Each point is reached from the start by the listed moves, each made 0, 1 or 2 times, or once backwards (-1), plus a little noise. Say if it took an odd or an even number of moves. Then give how often each move was made.
In the rows, 128 means zero.

Moves:
(1): [193 104 167 103]
(2): [120 169 150 120]
Start: [109 124 130 137]
Points:
[164 141 190 104] -> even (1, 1)
[175  97 166 111] -> odd (1, 0)
[ 43 147  93 159] -> odd (-1, 0)

Moves:
(1): [151 153 127 147 116 146]
(2): [127 146 126 102 133 121]
(3): [106 138 146 142 131 133]
(4): [123 142 119 159 152  97]
(5): [142 125 127 121 168 150]
(6): [116 134  97 135 124 148]
Start: [130 125 112 132 127 136]
Points:
[181 178 120 169 189 218] -> odd (2, 0, 1, 0, 2, 0)
[109 189 107  98  59 170] -> odd (1, 2, 1, -1, -1, 1)
[101 223 128 158 156 120] -> even (1, 2, 2, 1, 0, 0)
[117 113 111 155 148  10] -> even (-1, 0, -1, 2, -1, -1)
[159 170 123 126 200 197] -> odd (1, 1, 1, 0, 2, 0)
[ 79 101 116 154 216 198] -> odd (-1, -1, 2, 0, 2, 1)

Moves:
(1): [149 135 116 116 138 138 106 127 135 117 119]
(2): [111 136 138 138 133 118 138  97 109 116 111]
(3): [142 151 130 119 114 121 143 121 115 150 128]
(4): [129 104 146 146 134 101 126 137 124 123 107]
(5): [116 131 110 114 124 117 132 117 114 142 137]
(6): [144 124 132 132 128 160 114 127 139 144 122]
(7): [143 126 126 136 133 146 128 127 109 132 145]
(8): [119 135 135 133 127 130 126 144 124 130 121]
(9): [116 113 124 126 142 122 147 135 137 124 124]
(10): [131 120 105 131 117 132 134 130 143 122 109]
(11): [128 134 132 148 142 100 127 135 135 136 139]
Start: [133 134 137 118 131 123 115 140 121 119 135]
Points:
[136 141 203 193 152  64  96 216  93 172 190] -> even (-1, -1, 0, 1, 0, 0, 1, 2, -1, -1, 2)
[ 93 178 136 138 138  14 110 154 117 134 154] -> odd (0, 0, 0, 0, 1, -1, -1, 1, -1, 0, 2)
[131 163 188 174 135  78 130 174 154 167 128] -> even (-1, 0, 1, 0, -1, 1, -1, 1, 0, 0, 2)
[134  67 181 203 185   7  94 222 166  84 131] -> even (0, -1, -1, 2, -1, -1, 0, 0, 0, 0, 2)
[240 193 116 142 153 244  67 121 124 142 119] -> odd (2, 1, 1, -1, -1, 2, 2, 1, 0, 1, 1)
[176 145 152 131 154  99  58 179  90 154 177] -> odd (1, -1, 0, 1, 1, 0, 1, 1, -1, -1, 1)
[150 191 142 148 140 103 184  89  92 195 184] -> odd (-1, 1, 2, -1, 0, 1, 1, -1, 1, 0, 2)

Moves:
(1): [126 107 127 123 127 140 122 131 129 116 122 125 137 131 119 126 141 134]
(2): [122 113 127 128 146 140 127 140 106 118 116 132 138 119 104 121 136 125]
(3): [133 130 130 136 125 148 122 134 127 115 147 115 133 132 139 127 123 135]
(4): [140 123 129 128 132 129 121 119 111 120 130 116 135 131 126 123 128 121]
(5): [130 126 133 125 137 124 137 122 135 136 129 136 131 124 134 134 123 133]
(6): [142 126 140 121 122 123 130 120 123 132 137 132 125 131 129 115 121 125]
(7): [131 135 136 127 132 128 129 145 136 123 130 120 125 121 138 127 119 130]
(8): [139 140 127 123 125 123 134 115 122 126 114 120 107 129 121 140 137 129]
(9): [127 131 117 124 141 118 132 124 137 150 121 140 113 130 135 141 116 139]
(10): [124 130 139 124 131 135 120 122 127 125 120 134 136 123 126 115 131 123]
(11): [124 135 138 131 126 125 120 135 131 133 135 129 129 107 126 142 127 123]
(12): [136 129 128 128 132 122 123 119 106 125 124 129 120 117 129 127 142 117]
(13): [130 122 145 133 120 131 120 134 137 133 133 147 139 133 121 123 133 103]
(14): [119 128 109 123 125 128 125 120 111 131 124 115 116 119 132 140 129 110]
(15): [118 126 126 147 133 116 130 130 129 117 131 142 124 128 141 136 106 143]
(16): [146 145 113 121 115 138 122 128 155 125 136 113 127 126 133 127 124 125]
(17): [118 133 127 117 140 119 128 130 124 127 132 135 125 125 124 131 136 119]
(18): [117 122 127 134 133 130 131 124 134 116 116 116 121 130 119 123 137 131]
Start: [126 126 123 125 132 131 128 118 134 129 122 125 123 127 146 133 129 150]
Points:
[ 92  46  92 106 186 148 114  59  62 134  10 152  98 118  71 100 185 101] -> even (1, 2, -1, 0, 0, 1, -1, 0, 2, 2, -1, 1, 1, 2, 0, 0, -1, 2)
[168 131  75 138 145  66 121  83 101 174 105 142  72 130 208 182  93 125] -> odd (0, -1, -1, 2, 0, -1, 1, 0, 2, -1, -1, 2, 1, 1, 1, 0, -1, -1)
[162 133 180 110 169 131 109  83  82 134 113 181 167 125 106 100 146 100] -> odd (-1, 1, 0, 2, 1, 0, -1, 1, 0, 2, 0, 0, 1, -1, 0, 0, 1, -1)
[160  78 197 103 154 156 119  77  91  88 157 153 169 192 119  73 146 143] -> even (1, 0, 2, 2, 1, 2, -1, 1, 0, 1, -1, -1, 1, -1, 0, -1, 2, 0)
[174 108 151 140 114 160  94 150 108 111 146  93 144 114  98  98 105  68] -> even (-1, 2, 0, 2, -1, 2, 1, 0, 0, -1, 1, -1, 2, 1, 0, 1, -1, 1)
[188 182 136 168  45 129 133  95 249 116 144 116 106 178 149 145 110 140] -> even (-1, -1, 0, 0, 0, 0, -1, 2, -1, -1, 0, -1, 2, -1, 1, 2, -1, 1)
[ 58 106  42 131 224 159 141 147 139  42  98  74  68  93 189 189 119 211] -> even (2, 1, 2, -1, 2, -1, 2, 0, 1, 0, -1, 1, -1, 2, 2, 1, 2, 2)
